Each row of a before or after table is a point. One or more steps were done to the points. Then noise was added and the rows were shuffled. The steps act on how far a point lies along the listed directions, d1 being the first. Write out the steps. A step turns or swaps two directions, mirrors them in a line or flattens them onto one, adds a multiple of one to another, or multiplies one. Angles are multiples of 10 degrees, from the lower direction toward the higher: turns from -170 to 170, lines from 10 to 170 but not 90. Use the fewest steps. Two steps may share a direction if one is a turn and the other turns, adds or multiplies; they go together, in the order done. Otherwise the lowest direction goes first.
In the rows, 128 means zero.

Directions:
(1): [ 63 156 107]
(2): [162 166  75]
Before (9 x 3):
[[127  86 183]
 [ 69 193  80]
 [ 48 130 131]
 [ 25 145 126]
 [130 131 126]
 [116 116 156]
 [ 63 184  87]
 [ 82 158  90]
 [ 86 147 116]]
After (9 x 3):
[[ 88 152 112]
 [ 76 191  76]
 [114 116 155]
 [ 49 142 121]
 [118  84 185]
 [ 85 197  71]
 [131 132 124]
 [ 30 155 110]
 [ 90 159  80]]
Steps: turn d1 and d2 by 10 degrees

Directions:
(1): [175  71 101  81 177 120]
(2): [ 62 123 136 145 203 107]
(3): [139  81 182 151 104  61]
(4): [101 138 184  46 119 136]
Before (13 x 6):
[[160  97  67 241 147 108]
 [234  89 131 185  20 120]
 [132 159  72 130  91 217]
 [162  97 160  90 129 118]
 [123 121 125 164 121 128]
 [157  90 107 202 152 100]
 [151  78 144 168 161  42]
 [141 119 162 178 114 115]
 [148 177  52 174  85 167]
 [ 85  92 113 181 138 140]
 [ 38 136 234 111  97  86]
 [153 112 126 147 142 115]
 [138  93 120  94 144 118]]
After (13 x 6):
[[166 194  43 163  95 240]
 [116  64 100 156 154 134]
 [ 76 176  91 171 201 132]
 [206 108  79 160  70 113]
 [136 110 106 144 142 138]
 [123 132  85 206 167 138]
 [ 99 102 127  10 206 152]
 [127 144 121 159 141 136]
 [186  83 131 140  42 134]
 [142 135 103 140 172 164]
 [ 94 173 154 122 124 158]
 [148 116  55 241 158 126]
 [ 81 146 143 136 113 123]]
Steps: turn d1 and d2 by -160 degrees; turn d2 and d3 by -150 degrees

Directions:
(1): [209 134 102 188 152  93 143 169]
(2): [119  52  99 127 100 130  63 180]
(3): [131  98  68 138 167 211 160 108]
Before (14 x 8):
[[148 178 147 145 148  98 141  91]
 [223 167 146 206 148  37 150 162]
 [126 148 190 117 111 135 119 118]
 [116  55 105 127 137 140 120 107]
 [113 103  78  76 151 208 163  84]
 [ 66  99 120 104 130 185 132  82]
 [ 93 144 173  85 100 109 110 125]
 [143 157 207 151  91  21 115 158]
 [ 69 162 117  99 138 175 167  91]
 [223 188 142 200 114  16 116 165]
 [168 127 152 160 105  49 118 187]
 [181 184 178 173 132  50 142 153]
 [ 92 143 163 126 115 168 156  56]
 [140  65  57 163 146 163  98 198]]
After (14 x 8):
[[100  88 123 110 143 152 145  70]
 [109  79  66 141 121 154 104 179]
 [110 111 153  98  90 101  81 161]
 [195 240 174 174 124  32 157 116]
 [135  65  52  93 144 193 135 128]
 [136  57 109 168  98 150  88 148]
 [135 189 194 131 117  68 165 120]
 [201 207 169 191 154  45 179 121]
 [138 164 213 146  93  25 122 150]
 [184 182 176 172 132  49 140 153]
 [175 130 114 170 140  88 107 138]
 [ 86  59  95 124 122 173 100 124]
 [143 112 171 137 106 124  92 156]
 [ 81 184 126 106 169 193 190  81]]
Steps: mirror d1 and d2 in the line at 150 degrees

Directions:
(1): [147 185 186 144 136 116 169 192 193 168  99]
(2): [ 62 208 175 130 116 103  90 104 112 121 190]
(3): [ 36 105 105  74  97  83 168 126 149 150  85]
(4): [130  96 142 118  41 150 113 206  92 162 169]
(5): [161 148 113  50  97 176 109  83 198 155 156]
Before (8 x 11):
[[144 173 160 188 159 132  67 144  78  69 166]
 [ 58 182 154 142 127  75 167 159 154 148  64]
 [ 15 165 168  67  40 119  70 124 107 145 199]
 [198  93 131 104  75 177 142 148 131 160 147]
 [108 114 121 195 131  88 123 176  93 122 110]
 [137  58 116  82  61 170 126 157 141 123 125]
 [202  44  98  89  62 197 123 153 125 150 155]
 [107  49  77  57 114 139 147 125 189 154 119]]
After (8 x 11):
[[205 164 126 168 189 150 143 116 172 119  67]
 [142 137 163 104  71 178  78 138 133 111 191]
 [218  20  87  91  85 206 135 178 147 154  90]
 [129 164 151 171 130  99 137 185 163 155 104]
 [100 151 159  77  41 156  80 117 117 149 229]
 [116 156 149  77  68 147 112  90 134 150 189]
 [163 117 135 146 143 171  60 111 109 107 227]
 [ 57 111 120 100 113  82 167 184 152 130  56]]
Steps: turn d1 and d4 by -50 degrees; turn d1 and d5 by 60 degrees; turn d2 and d3 by 160 degrees

Directions:
(1): [131  27 156 131 143 107 112 132 103  76 217 105 124  88]
(2): [ 51 133 184 123 101 120  72  76 194 126 112  57 132 126]
(3): [155  78 169  79 128 140 160 100 100 220 125  92  69 174]
(4): [ 89 103 120 168  88 134  70  93  27 112  95 156 130 184]
(5): [ 14  81 105 138 182 163 179 149 141 148 114 164 114 122]
(6): [116 153 170 122 127 149 164  96 147 122 210 169 192 213]
Before (9 x 14):
[[ 42 143  52 116 133 171 119 161 139 152  44 155 117 120]
 [103 136 136 121 117 106 107 123 177 124  87  79 121  63]
 [165 121 137 117  96 100 103 126  90 149 115 110 114 119]
 [ 99  73 146 129  83 107  66 107 115 118 111  70 106 100]
 [180 119 142 140 121 105 112 149  89 110 177 147 139 121]
 [ 96 139 112 182 105 146 102 136 114  87 133 142 158 129]
 [146 110 117  96 149 128 146 154 161 177 118 109  99  81]
 [ 69 133 161 137 152 148 114  99 123 134 140 156 172 152]
 [ 69  72 139 151 153 152 164 119  86 126 177 173 131 182]]
After (9 x 14):
[[100 145 119 180 104 147 104 132 115  84 141 146 167 138]
 [ 93  55 118 133  92  99  52 128 105 124  62  49  67  50]
 [121 114 179 142 126 148 161  85  91 112 239 183 183 242]
 [109 119 109 125 120  94  85 144 165 127  35  55  80  12]
 [164 104  99  97 145 114 123 167 151 177  79  86  68  40]
 [119 159  45 113  99 137  69 166 119 144   9 110  91  78]
 [142 111 141 142 140 119 135 151  95 115 183 166 143 130]
 [130  99 116 122 114 104 109 145  88 158  81 108  86  87]
 [ 93 160 190 132 138 152 121  75 131 124 191 171 212 204]]
Steps: multiply d5 by 0; multiply d6 by 2.5
